Each row is a point. The window is the flat piece filled in between its corners: a triangle in 3 columns, a solid with four corners in 4, and so on. A path goes straight from each point to the next, and from the last back to the first. After which points does the path pass through the window?

Window:
[[22,-29,26,8],
[-15,-4,43,19],
[31,-22,-46,-44],
[45,13,20,70]]
Path:
(1): [47,27,23,44]
(2): [13,-31,20,56]
(3): [-10,-28,24,38]
(4): [11,22,43,19]
(5): [69,18,34,1]
(6): [-10,-1,-15,59]
(7): [11,-32,-6,34]
(8): [58,13,20,-18]
(9): [48,0,17,25]
(10): [16,0,-13,53]
(11): [-5,-49,2,11]
(12): [63,9,49,1]
Through the window after points: 1, 3, 7, 9, 11

Window:
[[-4,34,-15,25,39,-18],
[-63,-22,-8,50,27,22],
[18,6,57,-79,-4,68],
[22,-3,12,-14,32,-57],
[-20,2,2,22,-57,-24],
[-20,15,42,35,65,-46]]
Path:
(1): [-41,16,-4,-11,13,-22]
(2): [34,-50,22,54,51,-15]
(3): [22,-7,36,25,19,-22]
(4): [-53,5,-7,-36,4,-49]
(5): [-37,24,32,-63,2,-50]
(6): [39,7,26,-5,28,-27]
(7): [12,8,15,46,28,-15]
(8): [-48,29,-33,19,46,-52]
(9): [-30,15,1,0,-5,-26]
(10): [11,-8,25,55,-1,-23]
(11): [58,-28,26,14,7,-18]
(12): [-6,13,19,-37,31,-28]
Through the window after points: 1, 9, 11

Window:
[[-57,-6,48,19,29,-56,-15,60],
[-34,-24,14,35,28,33,26,2],
[41,33,14,-9,-53,46,30,36],
[38,-45,-27,39,-44,-44,-36,34],
[-58,35,-37,-2,2,4,44,18],
[59,13,20,-38,-2,43,56,34],
[-17,-12,19,16,30,-3,-37,-27],
[-33,-69,-1,-21,-12,48,-24,-84]]
Path:
(1): [13,-43,28,28,-12,-8,-5,-12]
(2): [-2,-19,3,5,9,14,-35,10]
(3): [-1,-10,5,-21,-5,8,-16,37]
(4): [12,38,-1,44,-33,-26,67,5]
(5): [-23,-2,4,-9,6,-72,22,-65]
(6): [-24,-43,-4,17,12,29,-25,9]
(7): [-36,18,-20,-12,53,77,16,37]
(8): [-9,-42,30,1,-24,-7,1,-60]
(9): [-5,-35,22,5,-1,6,13,-29]
(10): [-52,-14,-23,-3,-2,76,-28,10]
(11): [6,-9,-36,-4,-26,44,-23,4]
(12): [39,-8,46,-13,0,-1,86,-11]
Through the window after points: 9

Window:
[[-59,-69,-27,-63,-6,1,-86,8,7],
[-22,-48,52,-22,-25,-12,44,2,68],
[-24,16,3,-21,-27,10,4,60,-44],
[52,13,-26,28,-31,8,9,1,-28],
[6,-63,72,0,25,9,-17,-30,49],
[26,38,-24,-48,3,59,-18,-40,-42],
[54,7,-20,42,-8,68,63,14,-22],
[4,15,18,0,36,2,42,3,43],
[-62,36,-13,21,-34,10,39,22,-37]]
Path:
(1): [19,-4,1,-9,-20,38,-28,8,48]
(2): [-6,-41,24,-20,8,3,13,-1,-14]
(3): [-8,-8,18,-21,17,-27,21,-3,-7]
(4): [-40,19,-13,-13,-36,57,-21,13,32]
(5): [6,49,-20,9,-42,75,8,34,39]
(6): [0,2,-15,-18,-9,9,20,-2,-34]
(7): [22,-32,-30,-9,4,-9,81,11,-24]
(8): [12,33,28,6,-3,68,-17,-12,25]
Through the window after points: 7
